Each row is a point. Each copy is the shape, with its points in the same order, stretched, turned, moved and blurred by noise. Say if it was mirrored as well.
In the rows, 128 means zero.

Shape, 8 rows:
[[102 111 144]
 [155 147 177]
 [129 188 125]
 [125  87  99]
 [163 199  82]
 [146  95 104]
 [125 100 183]
 [187 159  73]]
Copy 1, 8 rows:
[[173 106 132]
 [117  80 146]
 [115 143 157]
 [174 128  87]
 [ 91 174 127]
 [156 122  87]
 [162  66 135]
 [ 98 161  92]]
Copy 1 is: mirrored
Copy 2:
[[ 83 147 112]
 [112 166 193]
 [154 221 144]
 [125 124  66]
 [219 226 121]
 [142 127  86]
 [ 63 126 159]
 [229 185 104]]
Copy 2 is: only turned

Shape, 9 rows:
[[142 126  97 127 195 171]
 [124 191 127 109  96 137]
 [132 104 152 184 157 157]
 [164 134 156 123 154 110]
 [139 135 119 119 117 108]
 [139 138 102 117 195  90]
 [ 84 145 177  78 113 100]
 [ 48 127  66 145  71 216]
 [ 90 148 174 150 170  77]]
Copy 1 (9 x 6):
[[125 170 165  84 143  92]
 [126 100 122 115  92 195]
 [105 188 114 138 178 136]
 [129 115 174 153 150 142]
 [136  99 128 145 115 150]
 [105  96 187 118 138  84]
 [ 59 115 157 172  49 189]
 [106 201   7  84  46 177]
 [ 31 117 165 151 140 145]]
Copy 1 is: mirrored
Copy 2:
[[ 75 209  64 122  94 132]
 [ 99  97 149 128 117 191]
 [119 157  66 148 141 101]
 [139 181 143 104 141 134]
 [135 127 139  92 113 136]
 [124 214 144 107  79  99]
 [ 95 112 182  99 136 122]
 [ 41  24  37 151  78 153]
 [125 170 169 149 130  71]]
Copy 2 is: only turned
Copy 3:
[[109 164 121 120 115 108]
 [103 120 182 131  65 156]
 [ 69  99 102 135 138  93]
 [104 100 162 182 133 110]
 [131 106 153 146  81 129]
 [137 138 158 149 107  74]
 [138  78 205 123 125 145]
 [126 133 101  11  32 178]
 [ 82  75 184 141 143  54]]
Copy 3 is: only turned
Copy 4:
[[124 106 118 180 172 191]
 [197 104 137 151 121 109]
 [131 131  81 184 177 124]
 [128  74  95 135 155 133]
 [140  87 136 163 129 130]
 [ 95  74 150 153 166 164]
 [129 126 139  93 118 101]
 [196 211 141 236 124 136]
 [111 117 145 123 190  80]]
Copy 4 is: mirrored

Shape, 13 rows:
[[128 144 114 100 169 182 156 143]
 [116  99 139 100 133 168 164  60]
 [117  92 129  90 172 168 106  96]
 [ 76 202 143 119 113  87 119 125]
 [ 84  42 129 156 119 100 160 158]
 [ 77 182 137 155 113  89 172 149]
 [129 212 136 131 141  66 156 106]
 [129  96  94 147 135 151 114 135]
 [112  89 110  86 145  99 136 169]
 [160  47 119  98  57 151 148 116]
 [119 147 131 116  54  90 103 140]
 [165 197 184 186 166 125 192 147]
 [122 164 174 127 190 136 137 179]]
Copy 1 (13 x 8):
[[167 144 154 127 136 165 148  61]
 [ 88 164 126 101 131 101  74  70]
 [115 147 179 153 170 105  95  97]
 [205 175 144 148  16  96 122 139]
 [156  99  41 128 160 129 106 164]
 [222 129  92 124  20 133 119 132]
 [239 140 134 101  22  62 154  91]
 [110  92 118 173 149 119 139 134]
 [179 152  97 139 172 102 158 133]
 [ 23 142  46 109 164 114 154 143]
 [116 161  99 150  61 104 166 195]
 [248  76 165  46  51 167 175  85]
 [241 131 202 100 111 169 162 114]]
Copy 1 is: mirrored
Copy 2:
[[ 96 114 108 124 175 129 177  95]
 [155 147  94 138  82 183 193 139]
 [113 123 119 180 119 177 156 129]
 [ 96  77 132  35 115 103 129 178]
 [202  99  59 163  97  61 103 145]
 [135  72  95  32 123  74 129 145]
 [ 84 105 134  14  79  98 124 104]
 [138 141  76 148 160 126  95 121]
 [113 112 106 149 110  46 131 136]
 [200 222  94 168 107  92 140 178]
 [142 156 130  77 123  71  96 210]
 [138  96 166  50 136 115 115  46]
 [103  58 177 117 161 100 133  92]]
Copy 2 is: mirrored
Copy 3:
[[140 111  90 123  92 167  81 147]
 [146 134  59 189 119  89 139  93]
 [201 147  94 108 146  86  88 118]
 [113 188 178  92  84 174 185  59]
 [ 55 186  95 112 121  67 127 183]
 [ 57 184 130 114  71 185 180 118]
 [141 133 137 115  55 194 225 101]
 [107 115 108 110 163  97  84 149]
 [122 156 118  60  77 100 120 133]
 [ 71  76 131 188 130  42  96  81]
 [ 65 138 214 120 113 110 139  46]
 [109 115 139 176  39 248 154 198]
 [145 170 171  88  61 209  99 185]]
Copy 3 is: mirrored
Copy 4:
[[ 93 128 106  55 126 106  97 104]
 [ 95 169 110  82 105 178 109 110]
 [114 150 130  61  80 138 143  75]
 [131 180  75 160 121 103  67 134]
 [175  90  96 134 119 176 146 122]
 [132 146  61 160 161 119  71 147]
 [131 188 107 158 174 104  63 140]
 [129 117 115  81 110 115 166 134]
 [178 113 124 101 102 133 107 112]
 [129 112 144 108  82 179 118 180]
 [144 144 110 169  93 117  89 186]
 [ 65 131 116 151 210 101  76 126]
 [101 115 114 115 141  89  85  76]]
Copy 4 is: mirrored

Shape (12 x 9):
[[104 144 130 137 134 166 102 128 167]
 [ 78 206 123 187 120  48  77 124 125]
 [100 139 119 148 101 119 170 150 134]
 [102 116 188 147 107 182 102 111 101]
 [157 110 140 144  74 197  84  82  71]
 [177 152 135 124  49 136  96 156 165]
 [162 144 181 147  90   7 155  73 142]
 [141 114 115 165  92 157 135 149 188]
 [141 116 186 144 148 106 151 166 161]
 [166 114  92 135 207 116 117 141 138]
 [ 79 103 141 103 165  70 123  95  89]
 [113 193 146 158 120 160 181 110 140]]
Copy 1, 12 rows:
[[128 125 142 157 116 125 116  77 162]
 [149 232  59 187  59 120 121  89 105]
 [128 126  87 167 145 150  75 115 108]
 [136 159 160  93 151  82  89  52 169]
 [179 140 114  99 168  52 109  91 204]
 [ 92 107  51 122  95  89 119 127 187]
 [113 210  87  80  54 151 111 229 157]
 [135  95 105 161 101 130  68 110 155]
 [106 123 160  97  92 115  93 143 121]
 [185 107 171 147 129  93 147 175 111]
 [150 199 155  87 165 146 149 114  80]
 [ 96 132 123 224 128 134  49 139 150]]
Copy 1 is: only turned
Copy 2, 12 rows:
[[ 90 159 104 156 147  97 100 145 123]
 [ 46 154 112 138  81 100 199  96  78]
 [115 136  97 100 171  90 152 106  67]
 [102  99 199 153 156 104 157 114 172]
 [ 94 107 194  85 180 133 160 132 221]
 [156 141  73 140 162 144 136 113 171]
 [ 94  39 113  95  68 122 181  92 127]
 [127 152  51 138 192  88 115 163 124]
 [183 113 100 174 115  87 115 140 113]
 [157 178  74 111  96 109  65 203 108]
 [ 97  87 198 108  60 159 144 127  73]
 [ 58 145  96  90 186  25 133  82 112]]
Copy 2 is: mirrored
